Every row gives one point. Examples show where two turns around zero, p and q, send a point. Write where each new point lands after one turn and then the other. Backwards means that the second turn is done in reverse. Each puzzle has new turns, and all numbers are rounded.

Turn p:
[-1.98 -1.63] => [ 1.30 -2.21]
[ 1.93 -1.62] => [1.90 1.65]
[-2.38  1.46] => [-1.81 -2.12]
[-0.31  1.45] => [-1.48 -0.08]
[2.74 0.34] => [0.09 2.76]
Turn q:
[-0.28  2.07] => [-1.06  1.80]
[2.32 0.02] => [2.13 0.92]
[-2.04 -2.10] => [-1.07 -2.73]
Where do these land?
q, then p: [ 0.46 -0.93] => [0.79 0.67]
p, then q: [2.63 0.08] => [-0.71  2.53]
q, then p: [-3.10  0.86] => [-0.09 -3.22]

Turn p:
[-0.45  0.66 -2.42] => [ 0.93  2.35 -0.33]
[-1.89 -0.24 -1.28] => [ 0.40  1.18 -1.93]
[ 2.85 -1.64  3.52] => [-0.20 -4.23  2.29]
[-0.51  1.22  0.18] => [-1.13  0.70 -0.04]
Turn q:
[ 0.06  2.48 -2.97] => [ 2.88  2.56 -0.34]
[-1.54 -1.17 -0.71] => [-1.46  1.36  0.50]
[ 2.14 -2.29  1.63] => [-1.70 -2.41 -1.95]
[-0.10 -1.71  1.91] => [-1.98 -1.62  0.22]
[-0.56  2.69  0.14] => [2.26 0.10 1.57]
Where do these land?
q, then p backwards: [ 2.13  1.31 -0.02] => [-0.38 -2.41 -0.54]
p, then q backwards: [-1.79 -2.07  3.43] => [ 3.03 -1.98  2.48]
p, then q backwards: [-1.70  0.74 -1.57] => [ 0.22 -0.63 -2.34]
q, then p: [ 1.36  0.03 -1.84] => [0.76 1.90 1.03]

Turn p:
[-1.39  0.18  3.89 -2.46] => [-2.98 -2.86  1.80  1.67]
[ 0.22 -2.05  0.08 -0.01] => [-0.16  0.12 -1.53  1.37]
[ 1.21  0.81  0.06 -1.22] => [ 0.84 -0.06  1.51  0.78]
[ 1.06 -2.10 -2.62  0.41] => [ 2.33  1.08 -2.34  0.72]
[ 0.91  0.21 -0.23  1.40] => [ 0.03  1.65 -0.05 -0.38]
[-1.74  1.65  1.03 -2.51] => [-0.47 -3.04  1.88 -0.36]
[-0.26  1.30 -2.21  4.40] => [ 0.41  3.13 -1.28 -3.80]
Turn q:
[ 1.15 -1.78  2.05  1.89] => [ 0.85 -3.13 -1.32  0.09]
[-0.86 -0.08 -0.84 -2.83] => [-2.42  1.32  1.28 -0.47]
[-2.21 -1.94  1.68 -0.94] => [-2.33 -1.65  0.61  1.96]
[-0.05  3.50  0.88  0.78] => [2.84 0.83 2.17 0.37]
[-1.02  2.07  0.05 -1.98] => [-0.40  1.51  2.61  0.07]
[-0.04 -0.91 -3.06  0.29] => [-0.79  2.07 -2.30 -0.30]
[ 3.02 -0.87 -0.77  2.79] => [ 2.24 -0.94 -3.07 -1.71]
Where do these land?
q, then p backwards: [-1.05  2.79  0.41  1.57] => [ 2.81  0.29 -1.32 -1.33]
q, then p: [ 2.35  3.49 -0.96  1.39] => [1.66 1.21 3.47 2.08]
q, then p: [-0.41 -1.16 -0.10 -0.26] => [-0.01 -0.49 -0.93 -0.70]
q, then p: [ 0.52  0.60 -3.03 -0.54] => [ 1.41 -0.98  2.18 -1.56]
p, then q: [-1.59 -0.40  0.12  0.48] => [-1.43  0.82 -0.36  0.30]
p, then q: [-0.47 -3.60  3.41  0.58] => [ 0.54  2.09 -2.01  4.06]
p, then q backwards: [ 0.64 -1.72  0.14 -3.21] => [-1.89 -0.38  2.20  2.27]

Turn p:
[-1.14 -3.23 -1.20 -1.86 -1.91  2.35] => [ 0.55 -2.23 -2.29 -3.51 -1.55  0.74]
[2.25 2.59 0.56 1.42 1.54 1.41] => [ 1.96  1.92 -0.80  2.84  1.42 -0.45]
[-0.38 -0.48  1.19  2.84  2.38  0.13] => [-1.82  1.91 -1.09  1.68  1.09  1.84]
[-1.44 -2.12 -0.75  1.67 -2.76 -0.34] => [-2.54 -0.57 -1.48 -1.19 -2.55 -0.86]
[-1.85  2.66  0.25 -1.46  0.71 -1.95] => [ 0.52  1.16  3.89 -0.11 -0.39  0.32]
[ 2.94  1.93  2.35 -1.41  1.12  0.00] => [ 2.40 -1.22  1.11  3.02  1.88  0.12]
[-0.37 -1.35 -2.39 -1.20 -1.07 -1.59] => [-1.06 -0.97  0.66 -2.72  0.11 -1.70]
Turn q:
[-2.75  0.99 -1.87  1.40  1.43  1.69] => [-2.78  0.40  1.75  1.69 -0.94  2.05]
[ 0.19 -3.62  1.95 -0.14  1.35  1.30] => [ 2.69  0.73  2.29  1.46  2.25 -0.49]
[ 1.91 -0.36 -1.31  0.27 -0.42  1.43] => [ 0.79  0.60 -1.84  1.77 -0.14  0.53]
[ 0.30  0.74  1.13 -1.67 -0.22  1.55] => [ 0.96  1.69  0.32 -0.09 -1.50 -1.01]
[ 0.28  2.39 -0.96  2.37  1.26 -3.19] => [-3.94 -1.57 -1.58 -1.04  1.47 -0.62]
[-1.46  0.33 -1.78 -2.37  0.12 -3.86] => [-0.92 -0.19 -0.44 -4.42  0.74  2.18]
[ 1.52 -0.46  2.84  0.13 -3.51  1.08] => [ 3.19 -1.65 -0.50  0.62 -1.90 -2.64]
Where do these land?
p, then q: [-0.19  2.19  1.36  0.32  0.39 -2.47] => [-0.78 -1.59  1.56  0.44  0.05 -2.70]
q, then p: [-0.72  2.07  0.81 -2.52  0.85 -2.27] => [ 1.87 -1.19  3.20 -1.44 -0.48  0.44]
q, then p: [1.59 0.27 1.25 0.56 2.46 1.31] => [-1.20  2.28  1.75  1.46  0.56 -0.33]
p, then q: [-1.32  2.14 -0.64 -0.39 -0.89  3.12] => [ 0.76  0.16 -3.60  0.05 -1.74 -0.90]
q, then p: [-0.54 -2.35 -3.27  0.55 -1.08 -2.67] => [ 1.71 -0.25 -3.22 -2.35  1.60  1.92]
q, then p: [-1.24 -4.89 -0.49  1.88 -1.33  1.47] => [-0.62 -0.74 -4.47  2.75  1.77  1.27]
p, then q backwards: [ 2.42  0.57  0.99 -0.40 -0.40  1.51] => [ 1.92 -1.61  0.26  1.05 -1.36  0.69]

Turn p:
[-2.07  1.54  2.92 -0.95 -0.36  3.43  1.05 -1.31] => [ 1.46 -2.27  0.27  0.60  2.15 -1.15  3.97 -1.17]
[-2.07 -2.19  1.81 -2.15 -2.77 -1.02 -0.22 -2.41] => [-1.90 -1.54 -2.44  1.77  2.53  2.46  0.68 -1.90]
[ 3.90 -0.85 -0.33  1.07  0.10 -1.62 -0.56  0.01] => [ 0.47  3.29  0.68 -0.80  0.28  0.73 -2.69 -0.39]
[-3.56  1.99 -1.69  1.79  0.06  1.78 -0.77 -4.83] => [-2.12 -0.08 -3.46 -1.34 -1.01 -3.21  4.14 -1.77]
[-1.47 -1.52  2.59 -0.36 -0.45 -1.34  0.16  0.60] => [-0.67 -1.08 -0.46  2.12  2.37  0.60 -0.58  1.02]
[ 0.63  0.49 -0.94  1.45  1.07 -1.10 -2.30 -0.28] => [-1.49  2.54  0.21  0.12 -1.17 -0.90 -0.22  0.61]
[ 1.36  0.47 -0.39 -2.80  0.04  0.36 -1.43  3.77] => [ 0.73 -0.47  3.61  1.28 -2.00  2.51 -0.40  0.74]
[ 1.33  2.59 -1.94  1.58 -1.01  1.77  0.12  1.38] => [ 2.75  0.85  0.43 -0.22 -3.12 -1.39  0.25 -0.74]
[ 3.50 -4.10 -0.46  0.34  1.77 -1.23  1.20  1.21] => [ 0.74  1.76  0.49 -2.58  1.56  2.51 -3.45  2.40]
[-1.12  1.46 -1.31 -0.30  1.55 -2.40  1.45 -0.85] => [-2.24 -1.53  0.16 -1.17 -0.60 -2.08 -1.59 -0.45]
[-0.42  0.12 -0.26  0.32  0.01  1.37  1.30  2.71] => [ 2.26 -1.47  0.53  0.20 -0.98 -0.07 -0.11  1.64]
Turn q:
[ 3.82 -1.26  0.95 -0.06  1.25 -2.06 -0.98  2.02] => [-0.17  2.36  1.18 -1.02 -2.14 -1.15 -1.08  3.58]
[ 3.45 -1.09  2.12  1.02  0.79  2.41 -2.38  1.47] => [ 1.65  1.27 -2.18 -3.58 -1.29 -1.78 -1.01  2.27]
[-2.24 -1.12  1.02  0.35  0.13 -0.33 -0.38  0.64] => [-1.25 -0.36  0.05 -0.72  1.70  0.92 -1.45 -0.20]
[ 0.10  1.13 -4.42 -4.61  3.10 -2.13 -3.77 -0.26] => [ 1.43 -1.33  7.13 -1.46 -2.97 -0.79 -0.05 -2.06]
[-0.66 -0.18  1.41 -0.51 -2.39  1.37  1.78  0.59] => [-0.42  0.10 -1.82 -0.21  1.81  1.51  2.09  0.61]
[-0.40  2.38  1.06  1.94  0.45 -0.49  2.60  0.39] => [ 0.52  0.62 -0.96  3.03  2.27 -1.31 -0.03  0.65]
[-0.50 -0.41 -2.24 -0.04  0.94  1.11  1.83 -1.34] => [-1.10  0.24 -0.17  0.84 -0.48 -1.16  1.28 -2.74]
[-0.83  0.41 -1.04  1.65 -1.95 -0.04  0.39 -0.01] => [ 0.60  0.64 -1.15  1.42  0.21  1.79 -0.26 -1.09]
[-2.73  0.12  1.14  0.25 -2.32  0.17  0.91 -3.51] => [-1.28 -3.55 -2.07  1.69  0.86  1.97  0.52 -1.03]
Where do these land?
p, then q backwards: [-1.44 -1.37  1.23 -2.25  2.21  0.45 -0.97  1.54] => [-0.68  0.07  1.80 -2.81 -1.02 -2.41  0.68  0.14]
q, then p: [-2.15 -2.25 -2.59  0.38 -2.69  0.27 -2.66  2.54] => [ 0.75  0.17  1.67 -1.01  0.06  0.64  5.06 -2.64]
p, then q: [ 0.45 -3.82 -1.02 -2.01 -1.81  0.25 -0.69  0.40] => [ 1.50  0.50 -1.83 -2.61  0.40 -0.82  1.60 -2.79]
q, then p: [-1.72  0.69  3.19  2.55 -0.18 -2.59 -1.78  0.22] => [-0.48  2.89  1.11  0.98 -1.59  1.18  1.54  3.61]
q, then p: [ 0.82 -0.19 -0.17  2.25  2.64 -1.06  2.32 -2.06] => [-2.02  0.92 -2.68  1.83 -1.08 -1.97 -1.65  0.56]
q, then p: [-0.66  0.19  0.82 -0.73  1.31 -1.39  3.29 -1.21] => [-0.75 -1.04 -1.75  0.54  0.86 -2.20 -1.01  2.45]
p, then q: [ 3.43  2.04 -0.67  1.11 -0.22 -0.54 -0.70  2.70] => [ 3.10 -1.21 -1.23  0.34 -0.74  0.97 -0.58  3.35]
p, then q: [ 1.50  2.49 -1.53 -1.64 -0.53  1.38  0.42 -2.94] => [-1.58 -3.51 -0.35  1.32 -1.17  0.15  2.52  0.23]
q, then p: [-0.24  2.23  0.74  0.34 -0.73  3.23  0.76 -1.18] => [-0.28  0.57 -0.46 -3.54 -0.28  0.52 -2.27  0.00]

Turn p:
[-4.06  1.99 -0.15  2.44  0.83  2.51 -2.74  1.44 -2.33] => [-0.04  1.20 -2.14 -2.73 -2.22  1.59 -1.25 -4.60 -2.19]
[ 3.21 -0.13 -3.16  0.85 -1.52 -1.42  1.57 -0.28 -1.34] => [-1.03  2.59  0.59  1.15  2.54 -0.75  3.44  1.15 -0.25]
[-0.66  0.90  0.22 -1.96  1.84  2.10 -1.20 -1.02 -0.34] => [-0.15 -2.09 -1.62 -0.65  1.39  0.24 -1.68 -1.74  0.49]
[-1.17 -2.18  0.32 -2.26 -0.30 -1.05  2.03 -1.83  2.22] => [ 1.09 -3.57  0.62  2.07 -0.34 -0.44  0.46  2.35 -0.55]
[ 0.70 -0.28  1.03 -0.53 -0.48 -2.29  0.28 -2.52  3.61] => [-2.19 -2.59  1.94  1.43 -1.16 -0.60  0.11  2.54  1.16]
[ 1.47  0.31  0.37 -2.04 -2.22 -0.38  2.00 -0.18  2.39] => [ 0.88 -1.55  1.31  1.35  0.06 -0.06  2.04  1.54  2.85]
[-1.80  1.85  2.15 -1.29  2.55  0.47  1.65 -0.59 -0.18] => [ 0.93 -2.66  0.59 -2.27  0.84  2.37 -1.71  0.11 -0.27]
[-2.17  1.23  1.89  0.24  0.21  0.76 -2.80  0.71 -3.94] => [ 0.49  0.88 -2.68 -4.35 -1.06 -0.64 -1.42 -1.67 -0.94]
[ 2.79 -2.23 -0.48  2.79 -1.22  0.43  0.32  0.73 -0.04] => [ 0.18  3.19  2.20  1.69  0.23 -2.22  0.42 -0.25 -0.17]
[ 1.69 -1.48 -2.16  1.76  0.30 -1.12 -1.10  3.54 -0.04] => [-0.13  4.59 -0.79  2.31 -0.29  0.48 -0.41  0.57 -0.12]
Turn q:
[-0.26 -1.10 -0.44 -0.64  3.17  0.86  0.50 -1.08  2.91] => [-0.11 -0.92 -1.97  0.73  2.26 -0.54 -0.41 -1.93  2.83]
[ 2.33  1.41  0.11  4.33  0.37  1.04 -0.15  2.30 -1.35] => [ 0.90 -2.11  2.04 -2.70 -1.06  2.80  2.93  0.43  0.25]
[ 0.72 -0.35  0.80 -1.74  1.93 -3.50  2.05  0.89  2.71] => [ 1.47 -0.90  0.36  2.81  2.08 -3.03  0.69  1.42  2.37]
[-1.38 -0.31  1.22 -4.49 -1.05  1.64  0.48 -1.14 -2.02] => [-1.58  3.28 -1.33 -0.07  1.66 -1.99 -0.81 -0.49 -3.22]
[-0.52 -0.25  1.66  1.12 -0.35 -1.93  0.71 -0.36  2.16] => [ 0.79  1.06  0.81  1.70 -0.78 -0.39  0.45  0.56  2.63]
[-3.70  3.67 -0.18 -0.94 -1.65  0.21  0.45  0.92 -2.44] => [ 0.03  1.62 -2.97  0.49 -2.59 -0.02  1.94  1.67 -3.59]
[ 1.89 -0.55  2.20 -2.78  0.79  0.95  1.58 -2.52  1.40] => [ 0.51  2.13  0.87  1.03  3.21 -1.87  0.00 -2.87  0.35]
[-0.90  1.28 -0.89  2.10 -0.17  1.04 -3.08  2.62  0.43] => [ 1.35 -1.20 -1.58 -3.12 -2.35  1.44 -0.20  1.31  0.66]
[ 1.01  0.04  0.56 -0.16  1.95 -2.04 -0.62 -1.90  0.61] => [ 1.70 -0.16  0.42  2.03  1.94  0.97 -0.96 -0.04  0.91]
[ 1.08  0.18 -2.42  0.67 -4.17 -0.28  1.15 -1.45 -2.27] => [-1.49 -0.66  2.73  1.03 -3.02  0.15 -0.67 -1.17 -3.38]
[ 0.47 -2.10 -2.35  1.89 -0.15  1.27 -3.79  3.30  0.17] => [-0.58 -2.88 -0.17 -4.41 -1.40  0.98 -2.42  1.51  1.23]
[-0.74 -1.93 -0.29  0.64 -0.67  0.75  0.73 -1.60 -2.31] => [-3.01  0.73  0.77  0.48  0.06  1.51 -0.54 -0.41 -1.04]
Where do these land?
p, then q: [-0.46 -2.14  0.98 -2.31 -0.28 -1.43 -0.57  1.24  2.45] => [ 0.20 -1.77  1.76 -2.15 -2.41 -0.40 -0.72  0.91  1.69]
p, then q: [ 0.18 -3.47  2.72 -0.29 -1.16  1.20 -1.64  0.87 -3.75] => [ 3.67 -2.00  2.12  1.80  0.67 -0.86 -2.15  1.84 -2.34]
q, then p backwards: [-3.14  3.23 -1.33  1.52  0.02 -1.01 -0.87 -0.03 -0.41] => [-3.46 -0.74 -1.40 -1.50 -0.86 -1.72 -0.51  2.21  0.86]
p, then q: [-0.32  2.16 -0.54  1.25 -1.53  2.78 -2.24  3.26  2.06] => [ 1.44  1.42 -0.09  1.26 -2.92  0.19 -0.76 -4.65  0.43]
p, then q: [ 0.95 -3.40 -0.09  0.01  2.36 -0.09  3.73 -0.88  3.40] => [-0.14  0.74  2.40 -3.10  1.05  3.47  1.53  2.16  2.85]
p, then q: [-1.14  1.42 -2.26 -1.76 -0.41 -0.23 -2.02 -0.52 -3.41] => [-1.72 -2.98 -2.08  2.09  0.45 -0.89 -0.66 -0.88 -2.24]
p, then q: [ 2.41 -1.35  0.88  3.37  1.46  1.65 -0.05 -2.10 -1.03] => [ 2.14  2.67 -0.72  1.87  1.81  2.34 -0.21  2.36 -0.24]
p, then q: [-1.11  1.00 -3.41 -2.52 -4.03 -1.49  0.47 -2.40  0.24] => [-4.66 -2.26  0.74  2.52 -0.82 -1.95  2.35 -0.22  0.96]
p, then q: [ 0.61  3.16  1.42  0.73  0.84 -0.77 -1.09  0.17  1.04] => [ 0.11  2.14 -2.53 -0.87 -0.62 -1.56 -0.90 -0.79  0.71]
p, then q: [ 1.89 -1.06  1.18  0.96  1.45 -1.90  1.12  1.89 -0.25] => [ 2.70  0.19 -0.63 -2.40  0.12  0.03  1.49  1.36 -0.21]
p, then q backwards: [-1.00  0.04 -1.19 -1.79  0.84  1.72  0.12 -0.90 -0.72] => [ 0.54  0.96 -1.63 -0.84  2.24  0.79  0.04 -0.63  0.19]
p, then q: [ 1.11  0.42  1.63  0.84  0.44 -0.43  3.04 -0.59  0.40] => [ 0.54  1.94  0.54 -1.44  2.15 -0.65  1.34  0.80  1.01]
